Each row is a point. Each copy is the shape, with its points in the same order, stretched, turned, moved and blurred by noise. Say if it was mirrored as well.

Shape:
[[  44   11   20]
 [  30  -24   -6]
 [  45  -19   -9]
 [-108   -7   -8]
 [  26    6   -7]
 [  25  -12   67]
 [  19    6  -21]]
Copy 1, 7 rows:
[[ 29 -22   7]
 [ 29  10 -10]
 [ 38  -1 -14]
 [-75  44  17]
 [ 11  -9 -11]
 [ 27   1  53]
 [  5  -8 -20]]
Copy 1 is: mirrored
Copy 2:
[[-37  24   3]
 [-34 -15 -18]
 [-42  -2 -24]
 [102 -67  15]
 [-15   8 -15]
 [-41   5  54]
 [ -5   1 -26]]
Copy 2 is: mirrored

Shape:
[[  11  -21  -24   19]
 [-121   22   10  -10]
 [  25   -3   14  -20]
 [  15  -42    4  -27]
 [  23   -4    6  -49]
 [   1   18   33  -41]
 [   5  -22   20    2]
 [  21  -31   28   32]]
Copy 1, 8 rows:
[[ 12  -6  25  33]
 [-42  57 -70 -16]
 [ 14 -24  13 -33]
 [ 29   6  33 -12]
 [ 32 -18  -1 -48]
 [  3 -14 -20 -65]
 [  0   3  31  -5]
 [ -5  -7  56  16]]
Copy 1 is: mirrored
Copy 2:
[[ -8   6 -21  -5]
 [-77 -37  60  45]
 [  0   1   7 -37]
 [-21 -18 -20 -50]
 [-14   6   9 -56]
 [-17  -6  50 -44]
 [ -2 -23  -2 -17]
 [ 21 -27 -17 -12]]
Copy 2 is: only turned
Copy 3 (8 x 4):
[[   7  -32  -13  -27]
 [-106   21   74  -15]
 [  47   26    8  -11]
 [  56   -3   38  -52]
 [  58   53   15  -31]
 [  23   65   34    7]
 [  23  -11   28   -9]
 [  23  -49   19    3]]
Copy 3 is: only turned
Copy 4 (8 x 4):
[[-24  24  -6  16]
 [105  22 -34  41]
 [  1 -22   5  -7]
 [-35 -26 -29   2]
 [  5 -26 -12 -33]
 [ 45 -35   2 -17]
 [ -7 -20  -4  24]
 [-29 -17  10  45]]
Copy 4 is: mirrored

Shape:
[[ 16 -50  13 -11]
 [ 34   7  -9   0]
 [ -7 -30   9  -5]
 [ 16   4 -57   6]
 [ -6 -33  42 -27]
 [ 15  23 -36  -6]
 [  5 -12 -43  71]
 [  2 -23  10 -12]]
Copy 1, 8 rows:
[[  17    9   56   54]
 [  31  -14  -14   20]
 [  -7   11   46   26]
 [ -19  -59  -30   39]
 [   8   58   55   23]
 [  -8  -25  -41   16]
 [  -1 -110   40   -7]
 [   1   17   31   27]]
Copy 1 is: mirrored
Copy 2 (8 x 4):
[[ 25 -69 -12 -37]
 [-55 -21 -21 -26]
 [ 30 -33  -3 -13]
 [-72 -44  14  37]
 [ 65 -16 -12 -49]
 [-60 -21  10  12]
 [-60 -42 -12  77]
 [ 15 -27  -6 -24]]
Copy 2 is: only turned
Copy 3, 8 rows:
[[-29   6 -72  -4]
 [ 14 -22 -19  22]
 [-22  13 -30 -18]
 [  1 -54  21 -13]
 [ -4  39 -61 -19]
 [ 29 -35  23  -5]
 [-74 -35  33  24]
 [ -8  11 -36 -13]]
Copy 3 is: mirrored
Copy 4, 8 rows:
[[-13  39  39   3]
 [ -1  22 -33 -18]
 [-13   6  33   5]
 [ 13  -3 -26 -51]
 [-52  27  41  26]
 [ -5  -4 -43 -44]
 [ 88 -34 -14  -9]
 [-26  16  20  -3]]
Copy 4 is: only turned

Shape, 10 rows:
[[ 25  47   8 -44   9  28]
 [-41  49  12 -46 -10 -11]
 [ 68  43   1 -39   7  13]
 [-37  45 -14  -6  36  29]
 [-35 -32 -11 -15  23  39]
 [ -1 -44   0  65 -10   3]
 [-12 -18 -37 -38  36 -14]
 [-52 -17  38   2  27 -81]
 [-28 -35  -8  -7  21 -31]
 [ 16   1 -37  -7  -5 -47]]
Copy 1, 10 rows:
[[ 32  86   9 -23  68  30]
 [-30  66  28 -25  22  52]
 [ 64  97  20 -14  53  18]
 [-35  55 -39   7  56  11]
 [-34 -52   1  -6  51  -3]
 [ 23 -60  -9  16 -35 -14]
 [-46  19  25  14  53 -24]
 [-14   3  58  52 -47  31]
 [-31 -23  26  21   0 -16]
 [ -9  60  25   1  -9 -26]]
Copy 1 is: only turned
Copy 2:
[[ 46 -48  13  -3 -35  -2]
 [  3 -42  33 -28 -49  15]
 [ 62 -54  12   4  -5  -3]
 [  3 -33  10  24 -76 -13]
 [ 10  12 -16   0 -40  29]
 [-25  37 -20   2  17 -15]
 [  2 -27  13  27 -30  49]
 [-33  34  61 -15 -14  20]
 [-19  10  13   7  -9  35]
 [-19 -45  11  15  13  19]]
Copy 2 is: mirrored
Copy 3 (10 x 6):
[[-19  19 -13  13  66 -33]
 [-35  30 -33  66  36  15]
 [  2  40 -10 -22  74 -36]
 [-48 -26 -38   3  17 -23]
 [-14 -41  20  19  11   9]
 [ 45  -7   4 -13 -55  16]
 [-23  -6  -1 -21  31  37]
 [ 28 -12 -54  40   3  76]
 [  7  -8  -7   7   1  53]
 [  0  54 -15 -31   1  41]]
Copy 3 is: mirrored
